Every row gives one point. Two turns around zero, p and q, are shown by what they do to some points. Where does a point land after both, in the order given? Backwards means that the second turn is done in reverse. Each puzzle has new turns, and all numbers are rounded.

Turn p:
[-28   0  23] => [25 17 20]
[ 9 -8  7] => [  7  -1 -12]
[ 27  24 -29] => [-44  -3 -13]
[-43 -31  12] => [ 43 -13  31]
[ 35  14 -12] => [-29   1 -27]
Turn q:
[17 23 22] => [  3 -24  26]
[ -7 -30  -4] => [ 6 29 -8]
[ 15 -42  -6] => [-6 44  9]
[13 46 -9] => [-23 -43   5]
[-38   4  -4] => [ 18  -7 -33]
Where do these land?
q, then p: [ 14 -20  -3] => [-5 23  8]
q, then p: [ 4 17 36] => [ 23   0 -33]
q, then p backwards: [11 12  4] => [ -8  -2 -14]
p, then q: [ -3 -47 -28] => [ 3 54 11]
p, then q: [-48  34 -17] => [ 53 -25  19]
p, then q backwards: [21  3  7] => [-14  -5 -17]

Turn p:
[17  3 11 -5] => [14 15 -1 -5]
[ -9 -12 -17   7] => [-16  -8  -7  13]
[ 11  25 -13  12] => [ 11 -13 -24 -14]
[-17 -18   8   3] => [-20   3  16   4]
[ -2   3  11 -18] => [13  2 16  1]
Turn q:
[ 0 -1 -9 -8] => [ 6  1 -6  8]
[-4 27 -4 13] => [10 -8 27  4]
[ 9  9 -5  1] => [2 6 9 9]
[ 16 -16   0  -3] => [ -8  18 -11   0]
[ -6  -5 -11  16] => [ 15   5   3 -13]
[-15 -15  29 -18] => [-24 -22 -22  -8]
Where do these land?
p, then q: [11 -5  9 -8] => [-5  1 14  8]
q, then p backwards: [ 17 -10  -8   0] => [ 16 -13   5   2]
p, then q: [-7 12 -5 -6] => [ -6  10 -10  -4]
q, then p: [10 -4  7  4] => [  2 -10   7  -4]
q, then p: [-48   5  -5   1] => [-1 34 -5 34]
p, then q: [17  2  3 10] => [10  0  3 17]

Turn p:
[ -6 -17  16  23  -8  -3] => [-13   6  22  -5 -10 -20]
[ -8   0   7   3   8 -25] => [  9   3  21  -5 -10  13]
[ 30  -9 -27 -13   6  17] => [ 10  -3 -40 -20   9  -7]
[-15  48   9  13 -17 -15] => [-5 31 19 34 13 24]
[-5  7 19 -3 18 -1] => [-14 -10  10  -3  -3  19]
[ -2 -13   1 -22   7  -6] => [ 13 -22   2  -7   0   3]
[ -8  -2 -14  -2  10  13] => [  0  -7 -17   6 -13   0]
[ 14 -14 -11   1 -23  21] => [ -1   1 -17  -1  13 -32]
Turn q:
[  7  13  23  25 -10  -5] => [-19   7 -23  21   2 -11]
[ 1  7  8 -8 20 -1] => [ 14   2  10  12  -4 -11]
[-17   2 -13   3  17 -10] => [ 0 -6 24  8 13  5]
[-23 -13   6  16   8  20] => [ -9   0   8  18 -15  28]
[ -2   4  -4 -13 -39 -12] => [  4   5 -27 -23  23   8]
[ 33 -31  -4 -21  -3  -3] => [  3  17   5 -39 -21 -15]
[  1  18 -16  -1   8  12] => [  7 -26   3   4   0  -4]
Where do these land?
q, then p: [ -5  23   8 -19  13 -11] => [ -3  18   1 -29   0  10]
p, then q: [10 -3 28 14  2 16] => [15 12 11 15 14 21]
p, then q: [  1  -2 -21  10   0  17] => [ -8 -15   2 -11  21   0]
q, then p: [ 17  21 -10 -17   9 -16] => [ 17   0  13 -29   0  13]
p, then q: [-23  -5  -9  -5 -17 -12] => [-23  10 -11   2  -4 -18]
p, then q: [-16   6   0   8 -24 -16] => [-14   6 -13  21   0 -19]
p, then q: [ 24 -13   1  17  36  14] => [ 32  -7  -2 -22  17  26]
q, then p: [ -8 -27   2  -8 -18   7] => [ -5 -11 -21  19  18   2]

Turn p:
[  2   4  27   1  -6 -28] => [  5 -27  11  14  20 -10]
[ 16   2 -21  11 -12  19] => [  8   5  -7  -8 -21  26]
[ -7  19  36  20  24 -26] => [ 25 -17 -14  18  33 -29]
[ -1  15 -18 -17  -9  20] => [-20  12 -12  -9  -1  23]
[-7 -2  5 -7  0 15] => [-6 16  2  6  3  4]
[-29  -9  37  23   9 -27] => [ 28  -4  21   7  34 -35]
[ 11 -23 -30 -18  11  14] => [-21  14  -2  -8 -38  -3]
[ 18   0  -5  -8 -11  21] => [ -8   5  -2  10 -15  24]
[ -2  -5 -32  -4  -6  -8] => [-10  -5   1 -29 -15   2]
Turn q:
[ -5 -23  41  -8 -20   3] => [-10  22 -41  -4   4 -20]
[-24   5  31  16   6  25] => [ 33  -1 -37  -1  -3   4]
[ -9  29 -16  -3   2  -4] => [ 5 -1 15 16 -9 25]
[ 17   3 -16  -7  12   0] => [ -5 -11  20   5  13  -1]
[-20 -11  17   8 -21  11] => [  5   8 -28  -2 -21 -11]
[ 15  24 -18   0  23 -26] => [ 0  3 36 -3 17 27]
[  3 -39 -18 -20  11  -9] => [-37 -24   2 -18   6 -11]
[ 18  26 -13  -8   8   4] => [ 6 -3 23 22 13  8]
[  4 -14  -7  21 -21  -3] => [  2   9   8 -13 -20 -21]
Where do these land?
p, then q: [  5  25   7 -14 -48 -27] => [  1 -39 -40 -17  15 -16]
q, then p: [ 11   2 -17  13   9 -15] => [-8  1  6 25 11 -3]
p, then q: [  8 -15  43  17 -12  41] => [ 58  19  12   3  10 -15]
q, then p: [  4 -13 -11 -14 -13  10] => [  9  -4  17 -15   8 -10]
q, then p: [ 14 -18   2   7  -6 -19] => [-19  -7  -3   0  22  -9]
p, then q: [  9   7 -19   6  22  -5] => [-22  -2  18   5 -14  -2]
q, then p: [  5   4  -4 -10  22 -14] => [ -3  22  -5  13   1 -12]
p, then q backwards: [-13  -5  -9  -4  11  20] => [  1  -1  15   4 -18 -16]
p, then q: [-43  13   8  -2  14   8] => [ 4 -7 14  3 22 40]

Turn p:
[-28   7 -21 -24   0 -29   0   5] => [12 -5 29  2 -8  1  8 40]
[ -5 -18  -7  -5  -7  14  22  -9] => [-17 -11  -9   5  23  -7  -2  11]
[ -9  20   1 -12 -13  -2  -8   3] => [  3   2   7  -9 -17   1 -16  13]
[ 13   2 -18  15  20   5  16 -20] => [ 16 -15  -2   2  31  12   2 -14]
[ 24   5   8  10  20   8 -13  24] => [  1  11  -4 -21  -9  10  18 -30]
[ 3 -7 19 10 21 19  0  2] => [ -1  22 -20  -5  12   3   8 -14]
[ 20 -20   6 -25 -14 -21 -19 -18] => [ -4   1  29  11  -4 -40  -6 -12]
[ -7   9   6  20 -18   6 -23  12] => [-10   7  -5   9 -29  18 -11  -8]
[-11   2   6  12  -8   0  24   1] => [  2 -12 -24   6   1   2   1  13]
Turn q:
[  1  16  20  10  16  -6 -39  -1] => [-29   3  13  32 -10  -7  -9  16]
[  4  11  -2  -1 -16  -4  -4  23] => [-10  -3 -13  -7  -4  13  11  18]
[-12 -14   3   2 -12  -9 -13  -7] => [ -4  -8  -2   1  15 -20  -1   9]
[  2   3  21 -18  -8  20 -10  -7] => [ -9   0   5   7  23  18 -19   2]
[ -9  11 -48  -9  -2 -17  11  -2] => [ -9   3 -28 -24 -15 -14  19 -28]
[-10   9   6   5  17  12  18   5] => [ 14  24   2   1 -10   7  -9  -2]
[  3 -27   3   4  32  27  14  -6] => [ 39   5   7  25   1   4 -11 -20]
[ 15 -13  22  -4 -11 -15  11   2] => [ 10 -23  15 -14   1   4  -9  15]
[  5   5 -26  12 -15  -9  12  -7] => [ -2   0   0 -20  -2  -7  28 -11]
Where do these land?
q, then p: [  2  -6  15  13 -16  20   0  15] => [ -4   2 -16 -24   2  12  16 -11]
p, then q: [  3   8 -17 -30 -20  23 -11  12] => [-12   3 -23   7  18  -4 -33  18]
q, then p backwards: [-24 -19  16  10  16 -17  -2  12] => [-15   9  22 -14 -15 -20   8 -18]
q, then p: [  9   8  -2   8  25   8 -20 -12] => [  9   1 -21  25  -7   9 -13  -4]
q, then p: [  7  -5   4   2  10 -24  24  11] => [-19 -10  10  -5 -14 -24  -6  -5]
p, then q: [  1  -2 -13  14 -15  18  19  -4] => [ 14   3 -16  21   8 -15   4 -10]
q, then p: [-20  19  15   1  16 -16 -13  -8] => [  9   9   7  12 -33   9  -7  12]
q, then p: [ 21   2 -18  12   5 -16 -18 -11] => [  0  -9 -19  27   4 -14   3  16]
p, then q backwards: [  0  -5   1 -30 -21   2  21 -15] => [-17 -14  19  -4 -13 -27 -15  -9]

Turn p:
[  8 -10 -13 -10   5 -12 -17  13] => [-17  -5  -1   9  10  16  14   9]
[ -1  -2 -26  20 -15   3  17 -24] => [ 22 -32 -14 -17   5  -5 -11  -3]
[ -1 -34  11   1 -12 -15 -12   8] => [-17 -14  15  -3 -20   7  15  21]
[ 26  23   0  27 -14  16  12 -23] => [ 15   0  -8 -41  16 -22  -7 -16]
[-15  -1  13 -20  29   0 -15  -2] => [ 8 29 -1 24 -7 12 10 12]
[-21  19  11 -11  14  22 -16  21] => [  6  28  25  25   8   7  -4 -14]
[-19  20  19  -2  26 -11 -10  25] => [ -6  26  12  37   5 -17   9   0]
[  3 -11  -2 -18 -24 -18   4  -6] => [-15 -17 -12  -5 -22  10   9  -8]
[ 21  -4 -14  13 -10  14  36 -12] => [  2 -16 -17 -29   6  -7 -33   0]
Turn q:
[-17 -32  -6  -5  -4  -3 -24  16] => [-16  35  -6  -4  -2 -17  -5  19]
[ -9 -21  -5  -1  16 -22 -10  -8] => [-25   3   0   3  -1   5 -13  25]
[ 13 -19  -8  -9 -25 -14  -6  -9] => [ 11   2 -14  13 -19 -10   1  26]
[ 13  15 -21   3  12 -19  18  -8] => [ -1 -27  10   4 -18  11 -21  -4]
[-18   8  20 -24   8  11  -2  11] => [-11   1 -16  -5  27 -15   4 -16]
[ 11  13  48  18 -22  28  15   5] => [ 30  -9   7 -17  20  -2  51 -12]
[  6  -2 -12   7 -22 -28 -17   2] => [ -1   4  13  24 -22 -16   1  17]
[-16  27  16  -7 -14   3 -10 -25] => [11 -7 -1 32 30  0  9 -6]
[-7 -3  0  7 41 -3 14 -2] => [-24 -12   7 -21  10  22 -15  -3]
[ 31  -1 -18   2  -3  26  -5  15] => [ 12  16 -10 -10 -32   9   7 -22]
[ -8  14 -12   9  11  21  27   5] => [ 15  -5  11 -21   8  11 -17 -23]
Where do these land?
p, then q: [-12   6  12 -13  -5 -10   4  30] => [ 7  4 26  9 23  1  6 13]
p, then q: [-11 -11 -30   2   4  13 -30 -27] => [ 10  -1 -22 -33 -21  22  12 -14]
p, then q: [ 10  25   3  -4   6 -17   7  21] => [-10  -7  23  11  14   8 -21   8]
q, then p: [  6   8  14  -3   8 -11   2  38] => [  3 -10 -18  14 -36  -2   7  -2]
q, then p: [ 19   3  -4 -16   5   8  26 -28] => [ -1 -12   5 -19  15  33 -10  16]
q, then p: [  2 -19   0  15  17  23 -15 -33] => [ 12  19  17  -2  25   8 -31 -16]
q, then p: [  4 -40 -21   5  -1   3 -10 -27] => [-13   1  29   3  32   8  -9 -28]
p, then q: [-18  16  16  -2   4 -20  21  11] => [ 3 -4 31 20 -5 -4 -2 20]
p, then q: [  4 -13 -17  29 -13   6 -14 -25] => [ -8  -9 -35 -25 -17  -3   4   6]
p, then q: [-10   7   0   3 -11  14   8  28] => [-12   7   5  12  19   9  18  13]
p, then q: [  6  17  27 -17 -16 -10   1  12] => [ 17 -13   9  22  25  -5 -10   8]
